Every row gives one point. Any point is a mix of the corners, with weights that add up to 1. It lies inside the corners' shape when no weight is negative. Say inside or outside, and name the corners with a negative weight.
In the rows, 100 means zero.

Corners:
(1): [173,132,140]
(2): [40,78,87]
(3): [53,107,54]
(4): [105,137,158]
Points:
[56,101,70] => inside
[114,116,157] => outside (3)
[76,112,77] => inside
[136,133,125] => outside (2)
[78,108,119] => inside
[50,86,88] => inside
[58,105,66] => inside

Corners:
(1): [51,108,118,30,134,151,112,99,64,130,119]
(2): [43,50,121,75,146,137,83,62,65,92,101]
(3): [157,154,86,127,152,70,141,98,149,60,97]
(4): [85,98,184,75,145,160,95,126,70,86,100]
(5): [124,163,117,109,99,27,83,109,160,98,84]
(6): [195,99,93,128,116,30,110,139,141,117,42]
(7): [135,128,115,175,71,87,143,86,108,103,33]
(8): [31,105,100,145,135,121,114,118,36,93,98]
(9): [27,81,121,141,136,188,66,104,96,135,94]
(10): [99,119,109,111,144,152,46,74,46,119,139]
(11): [127,100,132,118,93,105,108,114,96,105,164]
(12): [22,94,61,96,59,170,73,115,88,78,101]
Points:
[65,117,111,100,133,127,101,88,92,90,96] => outside (6, 11)
[78,94,124,103,131,143,100,106,76,94,102] => outside (5)
[100,104,123,97,137,103,102,88,75,101,109] => outside (9, 12)
[88,108,112,115,115,118,100,98,92,100,80] => outside (11)
[77,109,105,110,120,128,91,99,81,101,88] => outside (11)
[107,101,123,118,121,121,87,105,113,97,90] => outside (1, 8)
